Rows are points. Each copy is the shape, with its points in the same order, stretched, turned, moved and blurred by noise. Is it also mirrored, or only turned?

Shape (8 x 2):
[[-0.61 -1.94]
 [-2.61 -0.47]
 [-1.52 -0.70]
 [ 1.31  0.61]
 [-4.73  0.02]
 [ 1.72 -2.16]
 [ 1.41  1.46]
 [ 3.31  0.29]]
Copy 1 (8 x 2):
[[ 2.94 -0.87]
 [ 1.91  1.09]
 [ 1.79  0.36]
 [ 0.69 -2.36]
 [ 1.39  3.14]
 [ 3.35 -3.36]
 [-0.02 -2.59]
 [ 1.20 -4.67]]
Copy 1 is: mirrored
Copy 2 (8 x 2):
[[-1.69  1.51]
 [-2.64 -0.61]
 [-2.09 -0.31]
 [ 0.64  0.01]
 [-4.54 -2.29]
 [ 0.19  2.59]
 [ 1.34 -0.82]
 [ 2.55  1.29]]
Copy 2 is: mirrored
Copy 3 (8 x 2):
[[ 2.46  0.22]
 [ 1.91  2.77]
 [ 1.68  1.57]
 [-0.86 -0.81]
 [ 2.42  5.13]
 [ 1.52 -2.30]
 [-1.73 -0.57]
 [-1.46 -3.07]]
Copy 3 is: mirrored
Copy 4 (8 x 2):
[[ 0.73 -2.25]
 [ 2.65 -1.03]
 [ 1.70 -1.74]
 [-0.65  0.63]
 [ 4.70 -1.41]
 [-1.14 -2.16]
 [-0.69  1.08]
 [-2.55  0.36]]
Copy 4 is: mirrored

Shape (7 x 2):
[[ 1.74 -1.93]
 [ 2.14  1.14]
 [-1.82 -2.01]
 [-0.02 -2.32]
 [ 0.65 -0.81]
 [-3.91  1.49]
 [ 1.92  0.10]]
Copy 1 (7 x 2):
[[-1.07  2.42]
 [-3.38  0.01]
 [ 2.10 -0.09]
 [ 0.67  1.26]
 [-0.94  1.00]
 [ 1.45 -4.01]
 [-2.12  0.98]]
Copy 1 is: only turned
Copy 2 (7 x 2):
[[-2.55 -2.33]
 [ 1.74 -2.27]
 [-3.91  1.96]
 [-3.71 -0.35]
 [-1.14 -0.88]
 [-0.09  4.88]
 [ 0.32 -2.27]]
Copy 2 is: only turned

Shape (6 x 3):
[[-1.55  0.78  1.21]
 [-1.92  2.38 -0.16]
 [-1.75  0.21 -0.29]
 [ 1.24  1.23  1.39]
 [ 5.31 -0.20  0.37]
 [-1.91  1.68 -0.50]]
Copy 1 (6 x 3):
[[-0.42 -0.23  1.25]
 [-1.08 -1.91  0.39]
 [-0.90  0.36  0.42]
 [ 0.95 -2.06 -0.15]
 [ 3.69 -3.30 -3.06]
 [-1.21 -1.24  0.25]]
Copy 1 is: mirrored
Copy 2 (6 x 3):
[[-0.21 -1.53  3.76]
 [-1.99 -3.02  2.57]
 [-2.46 -0.70  2.86]
 [ 2.63 -0.73  1.01]
 [ 4.80  2.70 -4.44]
 [-2.40 -2.46  2.48]]
Copy 2 is: mirrored

Shape (9 x 4):
[[-1.16 -1.34 -3.27 -0.87]
 [ 0.46 -2.62  0.87 -2.68]
 [ 1.65 -2.01 -1.05  0.48]
 [ 0.14  1.50 -1.61  1.52]
 [-1.55  2.88 -3.33  1.52]
 [ 1.49  1.99 -1.48  0.67]
 [ 1.46 -2.42 -0.74  1.93]
 [-2.07 -2.21  3.40 -0.59]
 [ 3.30 -0.95  1.12  2.12]]
Copy 1 (9 x 4):
[[ 0.61  2.29 -2.43 -2.71]
 [-2.67  2.93 -2.23 -0.07]
 [ 0.80  3.32  0.43  0.18]
 [ 1.38  0.21  1.07 -1.98]
 [ 2.03 -0.94  0.22 -4.07]
 [ 0.07  0.52  1.84 -2.64]
 [ 2.12  3.06  0.63  1.40]
 [-1.06 -0.01 -3.13  2.42]
 [ 0.79  2.29  3.19  2.10]]
Copy 1 is: mirrored
Copy 2 (9 x 4):
[[-0.08 -1.06  3.08 -2.46]
 [ 1.65  1.46 -0.39 -1.97]
 [ 0.63  2.85  2.53 -0.08]
 [-2.14 -0.17  1.04  1.44]
 [-3.64 -2.93  1.81  0.85]
 [-2.60  0.53  0.65  0.39]
 [ 1.27  3.56  2.66  1.56]
 [ 2.45  0.00 -2.07  2.64]
 [-0.05  4.73  0.18  2.72]]
Copy 2 is: mirrored
Copy 3 (9 x 4):
[[-0.33 -2.04 -2.48  1.96]
 [-3.38  2.59 -3.31  1.16]
 [-3.93 -0.98 -0.14 -0.21]
 [ 0.28 -1.29  2.31  0.79]
 [ 3.48 -2.45  2.55  1.30]
 [ 0.01 -1.07  3.01  1.49]
 [-4.10 -1.08  0.63 -2.71]
 [-1.28  5.52 -1.82 -2.10]
 [-4.67  0.29  2.99 -2.67]]
Copy 3 is: mirrored
Copy 4 (9 x 4):
[[-2.69 -3.24  1.44  0.12]
 [ 1.66 -2.45 -1.38 -1.41]
 [-0.32 -0.97  1.09 -2.27]
 [-3.47  0.18  0.86  0.21]
 [-5.88 -0.48  1.50  2.09]
 [-3.63 -0.08 -0.11 -0.74]
 [ 0.21  0.06  2.02 -2.06]
 [ 3.40  0.21 -1.09  1.62]
 [ 0.70  1.73  0.44 -3.07]]
Copy 4 is: mirrored
